Each point is reached from the start by the listed moves, each made once or not at all, plus a little noise. Say if it took an odd or an even number of moves. Then give how often each move was made.

Moves:
(1): 33, -10, 41
(2): -24, 62, -11
Start: 6, 35, -7
Points:
10, 38, -5 => even (0, 0)
39, 29, 30 => odd (1, 0)
11, 93, 21 => even (1, 1)
-24, 100, -21 => odd (0, 1)

Moves:
(1): 84, -12, -12, 16, -12, 39, 58, -73, 13, -30, -11
(2): 22, 61, -9, -11, -13, -6, -45, 9, -1, 6, 25
(3): -21, 34, 44, -16, 32, 12, 11, 5, 13, -20, -18
(4): 18, -37, 70, 58, 32, -57, -61, -30, 3, 25, 2
(5): -6, 14, -43, -10, 31, -17, 57, -26, -6, 15, 28
(6): -30, 23, -19, 62, 7, 51, -2, 26, -46, -12, 10
(7): -25, 14, -13, 26, -49, -38, 44, -7, -12, -33, -10
(8): 16, -2, 17, 4, -4, -19, 15, 53, 9, -10, 9
Start: -26, 21, -24, -10, -8, -11, -5, -26, -8, -52, 26
Points:
98, 33, 26, 53, 0, -34, -50, -119, 7, -51, 41 => odd (1, 1, 0, 1, 0, 0, 0, 0)
51, 93, -66, 57, -24, 76, 4, -63, -44, -87, 50 => odd (1, 1, 0, 0, 0, 1, 0, 0)
69, 118, -28, -28, 25, 3, 89, -57, 20, -94, 60 => odd (1, 1, 1, 0, 1, 0, 0, 1)

Moves:
(1): 25, 34, -32, 13, 29, -33, 11, -28, 35, 10, -41, 41, -9, -6, 3
(2): -27, 80, -10, -67, 20, -19, 3, -10, -12, -4, -1, 14, -6, -7, -11
(3): 18, 8, 24, 29, 8, -7, -9, -3, -9, -14, -9, 10, 42, 5, -3
(4): -12, 6, -18, 26, 8, 0, 21, 27, 1, -37, -15, 25, 11, -20, -22
(5): -26, 1, 6, 11, 35, 36, 6, -22, 20, 0, -14, -8, 15, -13, -1
(6): 13, -8, -24, -4, -27, 56, 23, -8, 4, 14, -14, 26, 32, 6, 7
(7): 29, -25, 32, -22, -4, -23, 42, 12, 28, 27, 43, 7, 12, -30, -30
(8): 19, -11, 4, -43, 56, 24, -52, 61, 29, 43, -2, 11, 40, -8, 15
(9): -21, 17, 20, 5, -40, -8, -5, 4, 59, 27, -26, 29, -9, -14, -5
(10): 22, 20, 38, 71, -5, 24, -28, 44, -45, 60, -31, 14, -37, 45, -10
(11): 14, 12, 10, 16, 27, 27, -6, -5, 11, -19, 62, 26, -6, -12, -4
(12): -41, -2, 13, 26, -13, -42, 4, -20, -65, 34, -26, 82, -14, 14, 17
(13): -22, -1, -47, 6, 28, -31, -17, -6, 5, 10, 21, -14, 12, 1, -33
(14): -16, -8, -12, 33, 22, -7, 27, 8, 31, -14, 10, -10, 21, 29, 35
Start: -19, -23, -10, -8, -24, -45, 10, -31, -28, 11, 55, -32, 24, 22, 5
Points:
-65, 112, -16, 53, 13, -59, -25, 21, -1, 45, 67, 65, -8, 12, -89 => even (0, 1, 0, 1, 0, 0, 0, 0, 1, 1, 1, 0, 1, 0)
-49, 60, -34, -51, 32, 58, 37, -77, -8, 0, 90, 30, 57, -9, -1 => even (0, 1, 0, 0, 1, 1, 0, 0, 0, 0, 1, 0, 0, 0)
-111, 65, -84, 20, 115, -45, 44, -41, 22, -49, 123, 2, 68, -5, -32 => even (0, 1, 0, 1, 1, 0, 0, 0, 0, 0, 1, 0, 1, 1)
-16, 141, -3, 55, 20, -54, 9, -2, 21, 48, 2, 124, -23, 9, -44 => even (1, 1, 0, 1, 0, 0, 0, 0, 1, 1, 1, 0, 0, 0)
21, -7, 76, 48, 19, -3, -18, 108, 55, 104, 89, 79, 39, -19, -49 => even (0, 0, 0, 1, 0, 0, 1, 1, 1, 1, 1, 0, 0, 0)
0, 107, -28, 90, 43, -101, 51, -27, -74, 89, 46, 200, 63, 18, -84 => even (1, 1, 1, 1, 0, 1, 1, 0, 0, 1, 1, 1, 1, 0)
46, -27, -32, -25, -34, -46, 90, -58, 37, 59, 48, 44, 58, 0, -21 => odd (1, 0, 0, 0, 0, 1, 1, 0, 0, 0, 0, 0, 0, 0)
